Every row gives one point. Any point is a mix of the corners, with weights that add up to 1. It lies inside the corners' shape when no weight is negative. Is each point inside? If not, which corners have a negative weight?

Corners:
(1): [43 -8]
(2): [ 19 -23]
(3): [-13  68]
Points:
[19 14] => inside
[12 25] => inside
[8 3] => outside (1)
[ 2 29] => inside
[-13  49] => outside (1)
[37 -2] => inside
[ 8 37] => inside
[ 5 20] => inside

Corners:
(1): [ 20 -14  -6  57 -24  26]
(2): [23 37 -5  0  8  9]
(3): [-95 -23  -6   0 -39  28]
(4): [ 15  37  39  -3  30 -21]
(5): [  4   6 -14  45   3  -4]
(6): [ 13  31 -22 -17 -21 -40]
(7): [ 16   0  13 -22  27   6]
Points:
[ 7 23 -2  1  2  8] => inside
[-27  -9 -12  16 -21  17] => outside (4)
[ 7 11 16 11 11 -8] => outside (2)
[14  8  4  9  4  8] => inside
[ -8  13 -28  23 -33 -10] => outside (4, 7)
[-17  15  12  -8  18  17] => outside (1, 6)

Corners:
(1): [ 32  33 -82  23  57  30 -48   2 -24  32 -34  46]
(2): [  7  13  -8 -16  30  41 -18  35 -22  -4  49 -36]
(3): [  9   0  -4 -32 -33  17  -4  33   8   9  40 -64]
(4): [ 39   6 -18   3  -3 -37   0 -18  53 -25  -8 -26]
(5): [-39  38  45  -9  31 -47 -47 -24  41  35  29  42]
(6): [-20 -68  20  15   9 -11  32  12  41  -6  20  22]
(7): [-41 -45  82  35   7  28  11  45  -8  49  49  63]
(8): [-10   8  48 -12   8  -5 -41  70  27  44  45  39]
(9): [ 54  30 -51 -15 -14  22   8  44 -24  -7 -21 -17]
(10): [-15 -34 -23  11 -17  13  -1 -48   1 -29  39 -18]
(11): [-32  29 -13   8  -3  10 -17 -57  16 -25 -24 -33]
(12): [-20  41 -55  20  -5  26  38 -56  43  -5  -9  -4]
(13): [ 34 -43  17 -30 -23  16  38   9  41 -24 -16  15]
Points:
[ -3  23   5  -3  11  19 -21  30   4  25  12  16] => outside (4, 6, 10)
[ -5 -10  18  -2   3  12   2   8  15   6  17  12] => inside
[  3  23 -22   7  26  23 -18  37  -8  39  16  24] => outside (4, 10, 11, 13)
[ -9  10  -4   6  13   7 -11   1  11  11  19   4] => outside (13)
[  2   9  22  -1   0  23 -13  49   7  28  22  13] => outside (5, 6, 10)
[  0   2   8 -11  -7   7  -9  23  18  13  26  -9] => inside
[-10  -5   2   4   7   5  -1  -6  26   2  14   5] => outside (9)
[ -5   2   3  -5   2  12  -6   7   9  -3  25 -11] => outside (1)
[ -9 -16  10 -12 -22  -8  21 -30  61 -17   7   0] => outside (1, 2, 7, 9)
